Each row is a point. Each copy is the shape, with its points in the same order, stretched, turned, moved and blurred by noise. Some copies are also mirrored. Which?

Shape:
array([[  2,  41,  11],
       [ 59, -38, -14],
       [  2,  29,  28],
       [  0, -39,  -4],
       [-27,  53, -39],
       [ 21, -58,  26],
       [ 15, -23,  -3]])
Copy 1:
array([[ 18, -11, -60],
       [ 64,  62,   1],
       [ 34, -16, -51],
       [ 22,  21,  20],
       [-37,  -1, -61],
       [ 64,  21,  38],
       [ 28,  26,   1]])
Copy 1 is: mirrored
Copy 2:
array([[ -3, -15, -55],
       [-24,  63,  16],
       [ 14,   0, -46],
       [ -5,   0,  28],
       [-39, -64, -39],
       [ 27,  39,  35],
       [ -7,  16,  13]])
Copy 2 is: mirrored

Shape:
array([[ 37, -10,   9, -55],
       [-46,  34,  -5, -51],
       [ 25,   7, -36, -37],
       [ -7, -32, -32,  -7],
       [-41, -20,  25,  20],
       [ 38, -23,  26,  27],
       [-24,   1,  -2,   1],
       [-21,   4, -45,  -9]])
Copy 1:
array([[ 52,  36,  -6,   2],
       [-31,  74,  17,  -8],
       [  8,  33, -43,   1],
       [-31,  -2, -31,  45],
       [-38, -40,  37,  19],
       [ 27, -65,  -3,  -1],
       [-34,  -5,   5,   6],
       [-55,  23, -31,  15]])
Copy 1 is: mirrored
Copy 2:
array([[ 45,  34, -26, -67],
       [ -6,  58, -10,  32],
       [ 42,  19, -41, -30],
       [ -6,   6, -37, -14],
       [-60,   4,  13,  18],
       [  9, -24,  12, -39],
       [-19,  12,   3,  11],
       [-12,  12, -32,  16]])
Copy 2 is: only turned
Copy 3:
array([[ 16,  52, -31,  23],
       [  4,  -5,   8, -95],
       [ -8,   7, -74,   6],
       [ 48,  -9, -38,   0],
       [ 34, -10,  60, -12],
       [ -7,  22,  23,  86],
       [ 11,  -8,   8, -17],
       [  5, -34, -47, -42]])
Copy 3 is: only turned
Copy 4:
array([[ -4,  32,  49,  39],
       [ 58,  30,  55, -41],
       [ 31, -11,  37,  38],
       [-12, -41,  20,  -2],
       [-29,   6, -21, -49],
       [-46,  10, -48,  34],
       [  7,  -2,  -2, -23],
       [ 33, -37,  20, -12]])
Copy 4 is: only turned

Shape:
array([[-61,  29, -39, -20, -36, -32],
       [ 44,  37,  15,  55,   9,  17],
       [-63,  -8,  25,  56, -16,  35],
       [-38, -12,   0, -36, -57, -39],
       [-24,   6,  -5,  37,  16,  -5],
       [ -2, -73,  15, -35,  11,   6],
       [ -3,  11,  66, -17,  35,  22],
       [ 12,   2,  -8,  46,  19,  24],
       [-11, -30,  48, -49,   8, -28],
       [-40,  28, -11,   0, -27,  18]])
Copy 1:
array([[-23, -27,  -8, -43, -37,  39],
       [  1, -65, -39,  31,   3, -22],
       [ 55, -53,   1, -20, -65, -38],
       [ -3,  19, -22, -31, -53,  41],
       [ 24, -47,  -8, -21,  -7,  -5],
       [ 32,  45,  12, -24,  -2, -15],
       [ 34, -18,  21,  46, -24,   6],
       [ 13, -48, -11, -10,   8, -34],
       [ 33,  31,   3,  11, -17,  35],
       [ -6, -39,  -6, -15, -51,   0]])
Copy 1 is: mirrored
Copy 2:
array([[ 47, -83,  56, -12, -11,  43],
       [-10,  81,  10,  52,  53,  15],
       [-49, -23,  16,  27,  -8, -29],
       [ 38, -90,  61, -63,  12,  15],
       [-18,  -9, -10,  29,  11,  27],
       [-26, -30, -17, -89, -24, -15],
       [ 32,  34, -14, -19,  -4, -73],
       [-38,  38, -11,  26,  10,  31],
       [ 32, -41,  -9, -79,  12, -38],
       [ 13, -26,  50,   4, -25,   5]])
Copy 2 is: only turned

Shape:
array([[ -9, -20,  22, -29,  35,  -5,  17, -18],
       [ 25,  14, -11,  33, -66,  29,  43,  16],
       [-23,  16,   8,  -1,  43, -41,  50, -41],
       [ 48,  -1, -51,  16, -55,  28, -26, -29],
       [  6, -12, -60,  25, -95, -15, -18, -10],
       [ 14,   0,  33,  15,  40, -50,  32,  -8],
       [-60,   0,  63,  14,  42, -15,  35, -34],
       [-35,   0, -20, -47,  42,  -7,  24, -31],
       [-26,  29, -26,  17,  48,   6,  -7, -23],
       [ 23,  36, -19,  -7, -75,  -2, -42,  12],
       [ 28, -26, -29,  36, -67,  19, -30,  -5],
       [  1,  21,  41,   4,   2, -13,  34, -66]])
Copy 1:
array([[  7,  20,   0,  -9,   2, -20, -28, -21],
       [ 32,  36, -24,  -7, -28,  48,  31,  45],
       [ 13,  11,  -7,   7, -15, -22,  17, -80],
       [ 51,  -3, -26, -31, -71,  82, -34,  41],
       [ 68, -10, -15,  13, -50,  52, -26,  67],
       [-17,  22,   2,  32, -16,  18,  -8, -74],
       [ 26,  -2,  59,   0,  45, -52,  22, -65],
       [ 15,  15, -35, -23,  -4, -48,  -8, -18],
       [ -1, -40, -16, -51,   3,  14,  24, -64],
       [ 12,  -9,  19, -10, -57,  10,  12,  44],
       [ 47,  -7,   0,  -7, -29,  82, -50,  55],
       [ 28,  33,  34,  -9, -31, -12,   4, -57]])
Copy 1 is: only turned
Copy 2:
array([[  8, -19,   2,  13, -33,  -4,  28, -21],
       [ -2,  19, -16,  40,  68, -23, -19, -11],
       [-12, -12, -58,  -4, -24, -20,  43, -11],
       [ 39, -53, -11,  43,  48,  23,  11,  26],
       [ 35, -34, -11,  24,  47, -36,  11,  66],
       [ 30,  10, -38, -10, -20,  -1,  24, -31],
       [-27,  -2,  -1, -20, -15, -39,   6, -45],
       [-21, -28, -18,  31, -43,  -3,  43,  11],
       [-18, -32, -37,   7,  -5,  26,  -9,   2],
       [  4,  10,  30,  23,  52,  11,   1,  43],
       [ 49, -40,   2,  29,  50,  -6, -12,  20],
       [-12, -22, -15,  -8,  15, -23,  51, -37]])
Copy 2 is: mirrored
